Rows are points. To make a cloud, some directions were put in groups of two or more. Within a group, all points are equally far from the middle, so they leave a hole (a ring in 2 directions, a hollow ball in 3). The other directions are filled evenly. Then the cloud was stretched, turned, moved and blurred a little. Count the holes, and give their numbers of directions, smallest first.
In the rows, zero is written as 128.

Cloud, 14 rows:
[[ 86 165]
 [120 107]
 [179  99]
 [187 129]
 [ 92 180]
 [176 154]
 [189 123]
 [183 102]
 [ 99 186]
 [125 103]
 [118 109]
 [181 146]
 [168  94]
 [ 86 162]]
Holes: 1 (2)

Cloud, 21 rows:
[[163 112 136]
 [141 127 203]
 [150 171 108]
 [152  97 159]
 [106  55 156]
 [146  83  91]
 [121 163  98]
 [113 146 211]
 [144 125 200]
 [160 105 141]
 [115 103  63]
 [ 50  79 128]
 [ 73 129 109]
 [ 67 113  93]
 [179 156 145]
 [ 66 124 125]
 [ 70 101 160]
 [ 96 150 202]
 [ 85 155 122]
 [131 146  88]
 [111 167 106]]
Holes: 1 (2)

Cloud:
[[ 50 133 170  97]
 [ 43  97 142 119]
 [148  76 152 136]
 [ 87 151 114 169]
 [122  66 124 126]
 [ 90 146 143 168]
 [127  71 114  91]
 [114  73 112 157]
 [102 140  50  81]
 [101 164 134 162]
 [169  87 154 137]
 [ 86  95 191 143]
 [141  95  81  94]
 [ 84 128 162 161]
 [ 97 145 112  65]
 [110 107 156 186]
 [112 173  87 184]
 [188 146 131 130]
 [ 93  59  79 130]
 [ 76 136 119 162]
 [102 153  78  91]
 [137  90 135  68]
 [ 72 123 161 146]
 [ 71  77  90 152]
 [153  83 147 167]
 [ 94  53  89  96]
 [113  62 149 111]
 [ 73 154  76 141]
 [ 86 158 105 101]
 [171  88 164 134]
 [ 45 126 153 104]]
Holes: 1 (2)

Cloud:
[[150 134 152 190 167 109]
 [179 131  95 177  97  85]
 [172 141 213 145  99 138]
 [105 138 111 166  59 119]
 [211 141  87  94 113 104]
 [114 108 221 139 116 111]
 [ 78  98  73 128 115 107]
 [151  85 148 171 130  70]
 [ 88  66 140 168 177 139]
 [163 116 133 187  72 131]
 [132  44 167 129 107 133]
 [107 127 144 182  62 120]
 [ 76 135 144 110 172 114]
 [191 162  84 134 130  57]
 [151 127 106  79 143  72]
 [220 107 195 140 134  87]
 [113 127 180 133 115 182]
 [143 152 198 177  86 104]
 [180 173 102  92  84 123]
 [185  64 176 141 133 124]
 [123 116 106  60 145 114]
 [102 174 109 103 105 100]
 [208 123 138 124 125  50]
 [171 100 156 147 155 152]
 [193  96 192 139 139  68]
 [ 91 163  75 150 120 159]
 [156  61 141 179 124 114]
 [112 156  99  95 106 170]
 [146 182 133 100 130 143]
 [ 86 151 179 180 128 137]
 [156 163 107  90  72 133]
 [135  81  80  86 121 120]
 [ 79 128 160 191 115 166]
 [152  98  64  90 143 123]
 [177 120  94 175  90 101]
 [147 190 112 129  82  88]
 [128 155 130  88  86  99]
 [138 137 113 179  60 122]
 [158  92 180 172 151  73]
 [121 165 118  77  97 117]
 [ 72  73 114 144 180 151]
 [102  86 177 160  69 169]
 [ 72 104  75  97  99 155]
 [195 154 150 180  94  72]
 [190  93  91 134 101 110]
 [163 126 184 128  58 134]
 [126 147 131  86  89  97]
 [132 141 118 182 167 129]
 [ 47 125  70 123 113 156]
 [205 127 100 125  80 119]
 [160 160 154 109  64 101]
 [128 138  75 131 183  87]
 [120  67 118 161 113  94]
 [165 165  79 124 169  73]
 [189 186 102 106 158  88]
 [214 112 104 100 109  96]
 [160 155  90 111 179  73]]
Holes: 3 (2, 2, 2)

Cloud:
[[186 134  96 102  93 104 174 147]
 [ 61 188 168 152 181 110 165 156]
 [ 99 111 109  77 169 116 107  99]
 [205 133 103 101 172 127 158 167]
 [152  88 101 138 126  43 139 100]
 [ 83 128 125  96  72 142  63 139]
 [ 70 182 131  75 100  98 117 186]
 [142 128 186 103 140 131 191 162]
 [210  95  91 113 130 136 102 107]
 [104 179 135 179 103 145  98 128]
 [148 185 133 121  98 109 136 211]
 [ 74 148 154 202 124 101  89 149]
 [ 93 112 116 154 182 152 145 192]
 [135 104 141 108 102 112  89  56]
 [198 124  77 150 135 140  90 175]
 [ 45 131 132 113 200  67 161 142]
 [144  83 153 106  89 107 166 113]
 [ 90 171 160 157 151  54 157 103]
 [ 58 142  81 122 158 100  69 124]
 [ 94 239 116 120 106  93 122  99]
 [178 162 111 105  70  91 117 154]
 [138 144 100 117 166  66 192 130]
 [145  65 131 133 177 129 137 138]
 [102 201  59 116 173 149 105 111]
 [188 145 123 147 142 168  86 178]
 [ 99 189  70 175 148 141  91 130]
 [ 76  90 106  54 149 138 120 122]
 [180 164 146 110 152 129  84 148]
 [ 80 235 119  80 116 143 123 142]
 [144  71 105 134 187 102 127 114]
 [ 51 157 128  87 169  81 159 118]
 [108 153  85 119 161 193 149 158]
 [167 144  86 122  97 124 188 141]
 [170 112  43 113 161 126 121  98]
 [ 29 107 149 107 155 131 109  74]
 [116 221  77  57  89 127 150  98]
 [ 35 197 176  93 140 158 107 139]
 [103 180  52 105  92 127 115  63]
 [113 122 113 115 100 132  57 160]
 [ 76 152 134 176 145 147  86 179]
 [145 115  96 132 124  77 176  95]
 [140 110 166  81 136 149  85 134]
 [151 168  83 101  81  78  98  66]
 [101 126  94 159 207 132 151 167]
 [ 95 168 184 115 130 115 185  93]
 [120 143  84 106  73  68  95 135]
 [102 134 163 164 157 162 119  96]
 [134 125 173 103 130  63 154 120]
 [ 79 153 115  73 175 144 179 110]
 [114 168 146  72 116 134 104 191]
 [ 62 188 161 103 148 117 179  96]
 [185 134 110 130  70 138 110 152]
 [132 146 190 146 171 166 128 170]
 [112 117 210 119 125 100 158 212]
 [134  72 110 126 143 151 143 158]
 [108 198  80 195 125  98 131 127]
 [160 108  56 113 100  86 114 120]
 [ 72 176 171  95 122  89  94 178]
 [ 75 134 146  74 158  85 101 135]
 [104 117 161 203 135  85 134 136]
 [136 144 180 180 143  66 162 190]
 [118  76 177 155 131 101 108  99]
 [ 66 142 213 102 160 111 120 128]
 [171 157  93  75 133 129 169 180]
 [160  94 119 149 110 127  97 180]
 [ 66 128 148  85 173  81 104 124]
 [129 156  44 147 148 136  94 167]
 [ 61 126 155 147 137 118  99  65]
 [ 74 185 181  88 102  90 113 121]
 [117 107 213 111 151 171 119 152]
 [ 94 195 141 115 113  90 149  59]
 [ 63 163 111 124 155 166 117  69]
 [165  83  80 148 145 121 124 167]
 [108 190  65  88 112  93 170 109]
 [166 126 126 131  76 139 153 160]
 [ 92 184 183 157  84 121 128 122]
 [116 183 158 188 109  64  95 117]
 [116 207 194 138 112 134 151 143]
 [190 134 157  99 152 134 156 164]
 [ 86 100  84 152 152  91 144  99]
 [124 237  53 119 114  95 144 134]
 [145 168  84 126 101  66 132 204]]
Holes: 2 (2, 4)

Cloud (107 x 9):
[[143  93  62 151 188 135 103 184  74]
 [153 192 112 104  94  95 163 202 115]
 [200 170 154 164 115 102 138 156  93]
 [190 140 100  67 122  87  94 151 136]
 [151 192 111 160 102  78 118 184 101]
 [143  83  62 135 138  71 153  91 147]
 [127 179 165 157 163 210 159 118 119]
 [141 154 184 155 157  71 160 120  89]
 [126 116 113 168  74 145 194 193  99]
 [126 179 163 129  93 193 129 136 201]
 [140 144  82 165  84  55 127 150 160]
 [143 154 177 113 153  79 188 113  96]
 [161 111  67 104 112 139 129 169  83]
 [ 96 186 193 126 115  65 102 174 138]
 [ 97 193 195  81 152 111 132 133 163]
 [147 114 167 146  45 121 193 143 111]
 [169  81  82 157 207 159  79 135 120]
 [118 167  97 162  57 106 134 125 127]
 [158 201 106 151 135  69 126 141 155]
 [127 132  87 213 197 128 129 146 121]
 [119 153 132  34 112  91 168 124 143]
 [198 142 114 114 107 158  71 132 178]
 [139 148 108 106 158 134 201 146 177]
 [134 171 152 206 153 164 166  89 107]
 [148 107 128 189 109 115 165  38 141]
 [146 100  79 193  91  66 141 126 126]
 [ 70  89 104 155 102 109 116 112 154]
 [137  55 142 144 103  68 144 115  95]
 [ 82 108 109 179 108 115  88 116 175]
 [146  50 121 147  80 149 126 185 124]
 [115 148 104 129 152 101  96 111  89]
 [161 159 206 155 100  84 133 108 144]
 [ 80 149 142 167  80  88  97 115 161]
 [182  68  81 107  88 110 120 188 142]
 [125  68  72 107 115 156 140 189  97]
 [108 166  72 169 115 124 191 124 171]
 [122 133 109 150 118 164 103  87 119]
 [129  94  41 179  97 166 130 147 149]
 [173 133 158 168 127 138  69 200 151]
 [105  50  78 150 164 144 164 136  96]
 [169 138 200 145  84  80  87 117 143]
 [ 72 127 142  87 149 116 186  90 140]
 [115 122 112 147 139 132  78 118  93]
 [205 111  90 125  91  77 127 126 110]
 [141 123 158 119 160 200 192 140  81]
 [127  95  75 192  80 152 147 191 119]
 [151 122 106 242 153 144 133 134 106]
 [100 135  62  98 158 137 178 104 148]
 [203  91 130 160 123 122  88 142 178]
 [172 128 140  96  96 155  66 156 149]
 [182 116 126 160  96  69 120 175 145]
 [ 97  98 168 195  90  98 132  92 126]
 [179 128 122 130  96 158 188 183 155]
 [119 129 153 174 117  92 199 145  88]
 [117 203 137 142 139  75  86 159 175]
 [ 97 136 191 126 140 157 145 184  66]
 [184 131 169  74 170 126 129  86 149]
 [ 94 169  87 191 122  85 118 171 127]
 [ 76 184 101 104 140 108 180 144 157]
 [ 75 105 112 136 172  70  93 145 101]
 [151 109  91 117 187 103 173  73 144]
 [185 156 165 165  89  77 132  85 135]
 [128  90 122 150  57  96 108 202 116]
 [ 96 118 165 185 169 163 170 137  87]
 [119 161 124 101 127 141 123 241  93]
 [166 137  82 109  93 176 156  89 207]
 [ 78  78  71 138 150 136 120 145 121]
 [183  61 146 109 162 166 134 114 140]
 [ 81 182 137 149 119  98 104 152 192]
 [129 160 210  90 161  71 118 130  96]
 [ 91 156 125 139 123  91 124 175 196]
 [107 142 166 103  58  95 146  83 170]
 [149 148  96 125 198  86  93  85 140]
 [168 125 104  37 126 132 182 164 135]
 [190 187 185 110 136 121 150 152 100]
 [183 143 101 214 150 191 146 121 140]
 [166 142 137  77 145 109 201 160 132]
 [158 165 169 145 169 138 114 156  51]
 [206  89  97 184 107 135  84 173 117]
 [121  98  53  92 147 134 137 131 188]
 [159 114 167 133 170 151 122 124  50]
 [111 115 134 222 156 134 137 116 156]
 [200  80  68  98 163 136 122 149 157]
 [180  92  99  97 129 169 187 140  78]
 [105 174 151 159 177 152  83 158 176]
 [185 116  80 128  89  93 140 121  91]
 [170  95 151 106 148 185 146  69 165]
 [ 99 150 120  67 164 100 119 188 172]
 [155 143 113 131  92  90 118 227 151]
 [144  91 148 120 164  39  86 143  86]
 [159 179 185  68 160 101  89 166 114]
 [177 120 111 149 156 132  59  89 189]
 [154  70 170  87 138 133 159 159  78]
 [125 116  98 171 124 198 193 180 141]
 [146  83 188 105 100  76 132 104 109]
 [141 120 168 157  92 192 190 170 114]
 [145 180 121 128 205 108 122  85 136]
 [161 124  99 138 166 153 160 189 166]
 [154  66 167  84 133 148 132 125 157]
 [115 123  94  96 163 175 147 218 142]
 [ 86 170 122 122 157 165 144 145  89]
 [134 200 198 131 132  87  91 144 163]
 [ 78 127 130 186 124  81 141 187  99]
 [175 172 121 144 141  84 103 212  88]
 [141 146  68 189 139 153 143 202  98]
 [ 74 137 162 185 126 170 186 130 116]
 [117 100 155 177  92 199 150  85 140]]
Holes: 3 (2, 3, 4)

Cloud (108 x 9):
[[126 128  96  76 190 144 135 106 138]
 [165  77 132  88 171 104 110 151 155]
 [166 121 109  48 139 150  82  76  99]
 [120 166 108  97 114 161 175  84  92]
 [105 108 109 119 121 110  84 156 109]
 [112 133 161  70 142 116  98 115 139]
 [129 157 141 125 150 124 208 106 156]
 [132 170 112  93  91 113 143 141 141]
 [ 91 180 108 119 111 124 174  55 119]
 [113 153 173 125 100 156  97 192 104]
 [168  89 115  78 154 133  76 119 111]
 [129 120  75  69 102 144 151  87  48]
 [142 139 142  58 128 128 174 160 101]
 [131 143 123  66 147 153  62 116 133]
 [169 127 151 116 148 122 130 195  49]
 [138 117 125 164  99  94 111 179   7]
 [179 128 161 114 166  92 160 149 103]
 [204  98 126 111 123  92 188 137 129]
 [128 136 105  87 135 103 191  81 132]
 [168 127  98  97 141 100 105  99 146]
 [106 147 128 134 170  80 181 114 122]
 [133 155  70 105 119  99 194  87 104]
 [157 146 134  87  83 152 162  81 139]
 [ 82 125 164 107 103 119 120 152 116]
 [183  93 124 108 138 136 149 134  79]
 [138  93 111 152 127  96  95 127 138]
 [163 126 110 172 116  78  93 175 111]
 [118 112 104  98 156 120 174 152  84]
 [133 119 122 156 127  65 112 187  74]
 [150 131 123 125  82  94 173 149  25]
 [127  74 100 122 158 129 123 114 113]
 [162 180 116 138  82  91 136 174  79]
 [117 149 111  90 146 140 110 192  92]
 [163 112 120  32 139 133 125  80 101]
 [177 176 115 136  94 101 183 127 116]
 [130 161 101 180  66 140 136 100 103]
 [141 158 125 153  50 131 145 148  55]
 [149 135  81  84 130 115 169  71 148]
 [111 181  79 119 150 114 130 133  92]
 [126 157 160 115 159 120 124 123 105]
 [150 177 109 140 102  72 153 144  82]
 [152 199 130  97 120 133 132 110 159]
 [179 164 168 116 155 101 169 143 141]
 [164 120 127  63 182 140 153 156  78]
 [170 110 147  69 150 164 103  88 129]
 [149 136 166  46 135 140  98 211  52]
 [170 100 125  84 199  87 121 148 124]
 [196 139 117 137  83 128  87 162  78]
 [109 150  52 145 148  96 100 148  83]
 [130 184 123  75 167 123 120 171 128]
 [134 115 155 169 148  85 183 157 122]
 [159 148 149 102  83 100 131 124 178]
 [188 158 145 112 136 126 163 172 150]
 [149 119 102 133  95  85 168  80 125]
 [136 114  80  67 129 154  75 114  99]
 [174 124 116  73 169  95 126 126  64]
 [130 136 134 200 114  55 152 175 107]
 [ 90 109 176 120 128 135 157 145  95]
 [153 173 123 120 118  90 133 110 113]
 [121 113 165 117 153 100 106 165  93]
 [115 148 111 107  82 130 117 179  33]
 [102 144  54  89 120 149 134  81  88]
 [124 154  83 153 147 137 108 121 159]
 [126 166 119 122 125 162 166  91 120]
 [136  88 149 101 182 116 126 181 174]
 [135 140  94 121  77 146 140  58 133]
 [124 137 121 133  88 174  72 119 132]
 [146 142 103 152  79  96 191 159  81]
 [ 68 184 115 133 129 106 172 156 112]
 [155 187  93  79 105 131 165 107  92]
 [160 150 143  85 110  98 203 112 105]
 [115 188 120 118 109  98 150 102 119]
 [186 104 139 121 105 143  66 174  75]
 [170 144 160  57 131 114 197  83 157]
 [155 131 122 147 100  65 137 197  41]
 [118 139 127 167 111 122  96 157 184]
 [136 200 125 146 109  94 173 153 149]
 [ 58 141 111 130 175 145  88 146 147]
 [144 117  63 128 160  91 153  80 115]
 [140 127 104 108  77 112  98 156  90]
 [174  76 121  75 186 101 101 176 116]
 [103 148 144 116  90  95 163 101  97]
 [155 136 157  97 133 155 165 123  96]
 [ 81 132  74  88 141 153 121 108 103]
 [157  78 113 142 114 130 112 181  64]
 [101 178 160 125 127 108 192 169 119]
 [170 171 185  96  83 116 175 111 132]
 [113 144 105 149 122 112 129  73  88]
 [108 151 129 124 135 158 160  67 103]
 [132 182 122  62 143 147  89 117 108]
 [118 158 139 107 166  80 144 111 169]
 [205 121 140 144 102 107 116 167 119]
 [106  89 129 118 166 146 118 120 159]
 [136 128  92 127 147 152 127  75 120]
 [103 181 108 120 101 107 161 157 125]
 [154 105 102 133  85  86 121 109  60]
 [140 146 171 102 136 137  65 172 174]
 [ 82 191 112 171 160 105 145 153 149]
 [149 156 107 150  38 128 133 147  33]
 [167  97 154 116  99 121 152 129  81]
 [178 168 107 106 148  72 182 151  70]
 [106 136 134 106 191 126 187 116 149]
 [ 78 160 103 105 164 130 114 162 109]
 [161 140 121  45 121 127 129  66 110]
 [125 150 142  91  67 115 152 112 110]
 [139 157  41  99 126 125 154  90 104]
 [162  97 157  88 151 129 141 189  98]
 [102 144 111 145  96 179 102  72 154]]
Holes: 1 (6)

Cloud (97 x 9):
[[135 170 167 132 183 134 137 146 159]
 [ 94 176 110 145 137  79  80 146 150]
 [137 191 136 172  84  89 140 148  84]
 [171 156 113 186 154  84 169 175 166]
 [106 102 107 116 103  71 102  94 129]
 [181 175 179 116  72 113 188  97 106]
 [164  66 160 123 100 147 153  86 160]
 [165 163 125 190 104  78 186 135  76]
 [158 143  99 167  78  60 188 111 167]
 [116 138  77 209 124 127  96 122 137]
 [110  77  84 121 138 137  93  89 114]
 [127 124  98 127 121 146 108  60 134]
 [163 203 155 124 108 152 178 133  67]
 [ 78 148  73 156 180 143  99 145 152]
 [ 96 196 134  97 163 156  84 162  93]
 [147 106 101 209 184  81 115 113 160]
 [133  68 115 194  96 179 101 108  80]
 [163 197 174 145 112  46 193  96 139]
 [128 110 201 125 126 113 104  30 148]
 [176 127 131 186 154  62 161 123 161]
 [176 113 112 173  85 114 196  97 147]
 [175 117 164 168 103 149  91 137 121]
 [ 96  89 160 204 143 164 112 103 123]
 [138  97 147 146 120 128 207 118 126]
 [124  96  96 147 143 116 134 158 191]
 [156  73 112 155 169  84 116 125 157]
 [147 168 106  91 147 154  71 118 148]
 [131 119 105 136 150 137 199 143 112]
 [ 90 115 135 125 161 119  97 176  99]
 [106 143  84 195 166  74 109  80 165]
 [112  83 172 212  86 130 133  75  92]
 [130 169 123  41 118 128 121 163  89]
 [186  74 170 124 150 130 113  92 129]
 [114 162 102  76 133 120 116 175  81]
 [134 108 138 211 172  87  74 107 145]
 [167  66 157 174  65  54 147  95 123]
 [ 93 201 199 104 104 147 188 129  99]
 [104 132  79 114 138 137 126 192  91]
 [160  63 151  80 154 120  84 117 139]
 [101 171 144 168 153  99  93 140 112]
 [183  93 112 163 141 110  57  93 139]
 [124 110 122 146  79 160 163 185 132]
 [153 115 155  96 137 188 111 123  65]
 [137  78 136 120 105  67  44  94 171]
 [152  66 159 107 108 228  66 148 104]
 [196 149 158 116  87 100 176 121 113]
 [121  56 118 123  90 196 107 160 109]
 [163  61 163 191  84 106 170  57 141]
 [106 116 112  82 153 150 128 113 177]
 [152 133 152  73 128 155 172 122 163]
 [132  86 145 204 103  41 133  47 154]
 [145  89 130  91 135 180 112 122 178]
 [ 81 147  73 145 174 149 113 186 125]
 [123 162 145 178  84  78 189 185 127]
 [100 151 105 119 153  61 168 124 155]
 [181 159 130 162  95  46 223 142 133]
 [149 129 117 115 155 186  52 109 142]
 [139 102 149 159  59 183 139 141 123]
 [129  53 142 135  85 166 151 151 108]
 [127 185 135  83 109  81 117 107  97]
 [137  92 165 169 122 206  65  94  91]
 [ 94 193 140  73 180 165 111 197 107]
 [118 121 116 198 105  96 107  66 175]
 [ 98 116 101 101 133 139 103 113 189]
 [124  99 190  69  68 153  72 138  93]
 [163 190 173  79  61 138 192 142  95]
 [138  80 179  81  75 210 105 149  99]
 [126 138 100 145 137 110 112 137  69]
 [167 102 141  95 124  85 135 138 147]
 [152  75 125 105 140 174 129 110 170]
 [151 155 158 144  81 142 249 141 109]
 [108  50  82 116 144 122  58  83 154]
 [140  48  84 166 159 138  53 163 151]
 [121 105 147  46 159 119  61 101 140]
 [ 83  99 107 109 138 116 119 114 111]
 [147 136 150 142 152 212 129 158 115]
 [ 78  79 141 163 133 134  62  87 172]
 [101  78 153 153  78 119 134 152 122]
 [ 91 143  65 138 178  92  94 125 172]
 [145 115  84 139 122 109 121 136  84]
 [165 135 144 178 129  86 180 139  81]
 [174  51 142 197  86  52 135  80 157]
 [111  89 167 103 152 201  87  86  72]
 [159 112 139 175 146 149 134  44 136]
 [113 165  90 121 145 183  89 114 155]
 [151 178 172 132 160 120 164 147 168]
 [177 128 196 117  88 102 153  77 144]
 [116  81 124 144 168  78  84  81 109]
 [151 154  94 221 106 124 183 180 115]
 [129 151  91 228 157 133 165 159 137]
 [162  75 132  66 118 115  78 121 124]
 [ 84 167  98 106 133  94 165 115 128]
 [115  31  95 176 166 172  56 149 144]
 [106 129 163 132 124 175 158 160 156]
 [ 84 141 102 123 148 105 125 147  88]
 [104 171 157  70 102 157 125  90  92]
 [ 94 131 121  88 138 136 113  88 178]]
Holes: 3 (2, 2, 4)

Cloud (95 x 9):
[[120 218 122 126 111 167  93 167 129]
 [154 128 132 105 189  29 112 152 139]
 [100 100 167 137 145 151 132  98  97]
 [154 182 162 115 127 176 129 132 173]
 [176 184 123  98 111 108  60  72 174]
 [188 117 145  97  67 165 147 169 167]
 [ 86 187 112  95  95 137  83 166 169]
 [154 187 154 115 148 156  80 131 108]
 [ 78 172 108 134 158 132  59 101 173]
 [161 148  79 112 187  90  71 163  74]
 [101 165  92 129 155 168  80  85 177]
 [114 158  64 103 135  74  86 152 171]
 [219 125 154 108  78 166  87 127 148]
 [186 103 118 125 104 180 142  98 164]
 [131 113 156 118  89 194 156 134 190]
 [ 78 203 130 103 153 101  88  66  78]
 [129 227 135 144 107 116  78  97 115]
 [ 97 127 179 118 183  38 155 125 136]
 [109 210  99 122  80 191  90  92 138]
 [143 152 187 123 100 106 101 147 165]
 [152 156 133 133  90 178 140 158 129]
 [131  94 126 102 184  64 110 180 118]
 [151 103 105  92 127 168  69  58 133]
 [151 161 164 129 113 188 111 131 184]
 [130 114 119 114 163  90 121 108  79]
 [101 150 122 125  89 133  68 117 165]
 [164 221 144 127 151 160  89 126 124]
 [110 200 130 146 165 114 103 193  98]
 [138 182 150 119 180 128  71 147 171]
 [137 143 112  74 170  57 116 157 164]
 [128 222 119 120 135  94  95  32  86]
 [153 123  88 152 136  74  65 176 176]
 [ 86 190 140 122 129 143  93  89  84]
 [109 178 155  79 118 137 124 119  95]
 [162 183  77 106 128 109 137 175 124]
 [203 168 138  81 149  73  49  80 155]
 [123 124 123  68 148 121 181 116 108]
 [ 96 150 194 137 118 116 163 112 137]
 [123 194 146  86 172 145  87  60  93]
 [ 96  90 106 135 112  80 155 177 148]
 [105 184 111 106 132 110 105 192  70]
 [183 147 160 107  88 107 169 142 173]
 [ 96 141  68 103 174  66  85 133  95]
 [106 180 146  77 121 151  78  65 112]
 [107  64 169  97 165  57 111 133 157]
 [150 174 145  93 193 104 123 106 110]
 [150  78 163 112  88 117 128 147 223]
 [169 132  57  88 135  79 102 171 131]
 [128  87 130 122 119 170 181 118 130]
 [ 62 107  73 100 155  92 105 175 145]
 [121 191 170 150 137 127 125  86 120]
 [114 184 114 118  93 185 103  94 168]
 [118 148  82 110  63 131  75  79 164]
 [158 131 113 114  48  98 151 137 149]
 [156 207  94  74 118  76  97 129 147]
 [147 113 104 133 151  73  85  79  97]
 [104 143 101 120 112  64 163 151 156]
 [163 156 175 133 140 114  83 129 118]
 [ 74 199 108  82 151  69 128 135 125]
 [137 127 105 159 130 154  69 160 156]
 [189 154 147 103  64 170 103 100 155]
 [ 75 187 122 122 155 118 153  89 144]
 [171 133  79 107  93 143  99  61 153]
 [ 80 166 168  94 158  90 101 154 154]
 [142 184 195 130 138  92 121 117 174]
 [186 117 169 149 105 191 101 108 179]
 [147 142 118 101 201  67 111 202  98]
 [178 155 108  99  58 133 112 149 182]
 [142  99 127 100 151 173  94  43 167]
 [ 96 102 176  97 202  48 132 152 136]
 [ 63 131 188 104 166 104 119 122 127]
 [ 51 188 137 151 184 134 104 150  96]
 [105  91 114 100 117 129  88 120 150]
 [ 80 136 108 111 131  82  71 180 185]
 [143 120 159 133  58 109 113 169 183]
 [208 127 156  87  93 162  71  96 154]
 [122 130  62 110  83 109  78 115 154]
 [130 150 143  49 182  93  90  89 110]
 [106 132 125 143 173 134 144 111  82]
 [163 107  89 153 130 132 102 166 155]
 [147 169 142 117  98 176 154  73 138]
 [158 134 157 102 194  72  77 163 125]
 [108 158 106  60 177  45  90 139  91]
 [135 173 139 101 103 184  64  35 118]
 [103 209 112  98 149 109 140 188 116]
 [129 152  74 112 171  56 113 234 178]
 [ 71 151 170 120 182 131 176  65 119]
 [192 206 142  93 118 130 108  92 107]
 [ 70 148 131 160 149 170 168 103  97]
 [117 209 138 116 189 153 107  96 135]
 [ 90 124  99 150 142  37 139 206 138]
 [142 225 103 115 116 114  73  67 155]
 [113 123  83  75 170  79  83 103 105]
 [158 173 106 127  93 186  54 105 100]
 [ 77 185 143 112  84 122 128 153 186]]
Holes: 1 (4)
